Rows are points. The ring and each string are closed loops that go straight from each point to the next, and from the last back to the first. Before rounding, they use only three directions, however many columns there are. Count how often each string passes through the ring. Passing back the other way cancels.
In the rows, zero is written as 128.

Ring (10 x 3):
[[177  99 132]
 [183 138 131]
 [170 167 132]
 [146 177 135]
 [115 165 137]
 [ 92 130 136]
 [ 90 102 134]
 [ 99  78 133]
 [129  63 133]
 [154  71 133]]
String (16 x 3):
[[194  80 156]
 [189  85 115]
 [173  92 110]
 [150 107 119]
 [146 108 125]
 [150  96  94]
 [157  70 110]
 [164  36 145]
 [156  57 169]
 [150  80 158]
 [141 110 124]
 [150  96 101]
 [162  86 100]
 [150 108 115]
 [152 105 149]
 [171  92 169]]
Times through: 0
String (14 x 3):
[[129 104 106]
 [121  59 105]
 [122  29 129]
 [127  46 153]
 [130  72 170]
 [133 107 131]
 [124  96 111]
 [103  69  97]
 [ 85  41 135]
 [ 95  56 162]
 [116  84 164]
 [126 105 129]
 [129 108 126]
 [131 106 134]]
Times through: 2

Ring (10 x 6):
[[181 128 132 136 123 130]
 [182 181 135 139 124 129]
 [161 210 138 137 125 127]
 [127 220 141 131 127 123]
 [ 87 207 143 122 128 119]
 [ 57 167 136 114 128 119]
 [ 55 130 127 112 127 123]
 [ 78  98 121 115 125 128]
 [117  87 123 122 123 130]
 [157 100 128 130 123 130]]
String (15 x 6):
[[120 172 159 123 127 114]
 [107 191 111 129 125 134]
 [122 177 143 126 126 121]
 [138 178 175 124 128 108]
 [146 216 169 130 128 112]
 [145 244 146 135 127 122]
 [132 244 118 137 125 133]
 [119 207 112 132 125 135]
 [119 178 129 128 125 127]
 [125 173 156 124 127 116]
 [109 190 127 127 126 127]
 [ 88 219 100 129 125 138]
 [ 80 238 131 124 128 123]
 [ 80 246 163 120 130 110]
 [110 199 184 119 130 102]]
Times through: 0
String (14 x 6):
[[143 193 109 137 124 138]
 [145 167 146 129 126 122]
 [193 184 166 137 126 116]
 [217 196 141 146 123 130]
 [195 190 104 147 122 144]
 [157 171 105 138 123 141]
 [133 154 134 128 125 126]
 [195 149 164 135 125 118]
 [228 161 161 143 124 121]
 [171 148 179 128 127 109]
 [156 159 156 129 126 118]
 [195 174 185 134 127 109]
 [205 234 125 149 123 136]
 [162 228  89 146 122 149]]
Times through: 2

Ring (8 x 9):
[[175 175 112 100 133 132 132 118  96]
 [137 206 113 117 151 121 137 121  84]
 [ 87 195 110 131 166 119 130 127  85]
 [ 56 157 100 134 171 126 118 134  96]
 [ 57 102  92 124 162 140 104 138 114]
 [ 86  74  98 109 147 149 100 135 125]
 [143  83 114  91 129 152 109 124 125]
 [174 120 116  89 124 146 120 119 114]]
String (19 x 9):
[[ 56 226 133 143 181 107 139 123  76]
 [ 64 209  84 144 178 114 127 136  78]
 [ 87 180  65 134 166 125 119 140  87]
 [108 153  79 120 154 133 116 135  98]
 [ 94 171 139 120 159 124 130 119  96]
 [ 85 213 140 131 168 113 140 118  82]
 [ 97 244 122 136 170 107 144 121  71]
 [113 232 148 125 162 110 147 112  77]
 [120 186 142 115 152 123 136 115  92]
 [121 155 111 113 148 132 123 125 100]
 [140 187  87 116 148 127 128 128  88]
 [157 213  82 116 147 123 134 127  80]
 [168 249 112 116 148 114 148 116  71]
 [139 215 154 113 150 117 146 109  84]
 [123 185 141 114 151 123 136 115  93]
 [119 152  92 115 149 133 119 130 100]
 [116 167  89 119 153 130 122 131  94]
 [106 168 120 119 155 127 127 123  96]
 [ 88 189 141 125 163 119 135 118  90]]
Times through: 0

Ring (7 x 11):
[[138 146 141 102 132 169  78 137 140 187 140]
 [143 152 155 122 102 144  98 116 146 180 144]
 [151 150 138 136  87 111 134 100 137 164 137]
 [161 124  89 146  84  75 180  99 113 133 124]
 [162  66  45 146  90  72 192 129  90 104 119]
 [153  59  46 126 115 109 157 154  92 116 121]
 [142 107  87 100 145 155 104 156 114 159 128]]
String (19 x 11):
[[154 108  66 122 121 105 156 130 103 137 119]
 [153  94  66 122 119 111 150 139 103 133 122]
 [151  95  38 102 154 125 143 155  92 138 112]
 [144  93  46  88 170 153 115 171  96 149 115]
 [141  86  81 101 142 159 101 168 111 151 130]
 [144  76 103 124 105 142 112 155 118 142 140]
 [143  99 113 119 111 146 106 146 124 154 139]
 [136 114 146 110 115 175  72 151 140 175 149]
 [131 169 183  97 129 193  46 134 160 210 151]
 [139 185 168 104 126 165  76 114 154 204 142]
 [141 198 182 113 111 154  84  99 160 206 145]
 [146 169 175 136  79 127 111  93 154 182 148]
 [152 112 129 146  71 106 141 112 130 145 142]
 [151 101 102 135  92 111 142 126 119 140 134]
 [153 114  98 134  97 105 149 119 117 143 130]
 [155  75  92 150  71  92 162 127 112 119 135]
 [168  69  52 165  62  45 216 109  93  94 121]
 [171  59  19 160  77  36 232 116  78  84 111]
 [162  86  34 135 110  74 193 126  87 112 111]]
Times through: 0

Ring (6 x 14):
[[147 126 197  90 128 163 106  87 103 130 111 193  84 146]
 [130 109 144 123 126 162  84 110 166 158 169 160 129 151]
 [103  88  99 140 102 123 105 131 174 170 171 136 145 164]
 [ 85  87  96 136  77  81 149 133 142 165 135 137 127 172]
 [ 93  99 131 114  75  77 169 117  98 146  94 159  96 170]
 [126 115 181  89 103 121 144  95  75 126  78 189  73 157]]
String (22 x 14):
[[ 92 118 116 144  91 108 136 120 179 178 179 137 136 160]
 [106 115 140 123  96 113 138 111 138 158 139 157 112 159]
 [107  55  82 132 101 117  96 142 149 157 140 138 142 172]
 [ 70  66  58 151  66  65 148 151 159 175 147 118 147 180]
 [ 58 129 113 143  48  39 213 121 139 178 136 133 112 172]
 [ 90 121 139 123  77  84 171 111 123 158 123 155 102 164]
 [110  97 135 115  96 111 133 116 119 148 117 161 107 163]
 [110  54 107 107  92 100 124 133  88 132  79 160 106 175]
 [ 97 106 155  97  72  70 188 107  60 131  57 176  70 169]
 [ 99 154 194  98  75  80 204  85  77 141  83 183  61 157]
 [109 141 180 105  91 106 167  92 103 145 108 177  81 155]
 [134  77 142 100 117 142  97 115 102 131 100 174 103 161]
 [125 123 177 100 108 131 134  95 103 138 107 181  86 153]
 [133 158 218  89 113 140 148  74  95 134 105 197  67 144]
 [160 143 226  79 139 181 102  73  95 123 107 208  70 139]
 [163 105 187  89 148 193  65  93 115 127 122 193  97 145]
 [134  95 149 108 122 152  93 110 127 142 129 171 111 155]
 [127 132 172 112 116 147 117  96 140 152 147 172 105 149]
 [135 152 181 122 132 174  96  89 179 165 190 168 119 139]
 [134 108 136 131 135 177  64 113 191 166 195 153 144 148]
 [130  69 101 133 130 166  53 133 182 161 179 144 155 159]
 [104 104 104 148 107 133 100 127 200 181 199 132 154 158]]
Times through: 1

Ring (9 x 14):
[[191 132 166 108  79 109 137 139 129 137 151 144 164 129]
 [166 198 146 117  63 109 115 130 124 128 151 168 150 128]
 [140 231 108 123  59 122 101 120 126 116 136 169 121 125]
 [112 221  73 123  73 144 106 107 135 105 107 141  73 121]
 [102 183  77 117  89 153 124  99 141 104  90 111  47 121]
 [110 116 104 106 110 154 154  97 147 111  80  77  38 124]
 [136  66 126  99 120 151 170 107 149 120  86  63  59 124]
 [178  39 145  96 117 140 172 129 146 132 108  74 109 124]
 [198  65 160 100 102 124 159 140 138 138 132 105 148 126]]
String (19 x 14):
[[201  35 220  91 108 106 184 135 137 149 140  96 153 134]
 [229  34 182  96 104 116 167 154 137 148 147 106 181 127]
 [226  73 110 107  95 137 136 161 139 135 139 120 178 117]
 [197 111 102 111  89 138 129 147 138 128 131 126 152 119]
 [216 126 146 110  76 114 127 155 129 138 159 152 190 124]
 [188 176 223 109  60  78 134 134 117 145 177 178 186 138]
 [153 186 214 109  66  86 139 115 121 137 157 163 143 139]
 [147 154 150 110  83 120 138 116 133 125 127 130 110 129]
 [178 147  97 115  81 137 119 139 135 123 130 136 138 120]
 [199 170 117 118  65 119 108 150 127 130 156 167 179 122]
 [203 181 183 114  56  89 118 147 119 141 178 185 201 132]
 [168 160 219 106  71  87 146 122 122 140 159 155 153 138]
 [157 140 188 105  83 106 150 118 130 134 138 132 126 134]
 [166 122 189 103  88 107 154 122 131 136 138 125 131 133]
 [204  66 210  96  96 103 168 139 133 147 149 116 166 133]
 [229  30 152  98 107 128 161 157 141 143 138 100 175 123]
 [203  66 114 104 103 142 147 147 142 131 124 102 145 119]
 [167 112 122 108  95 136 142 128 139 125 118 111 116 123]
 [145 112 202  99  96 108 167 108 134 134 125 109 103 136]]
Times through: 0
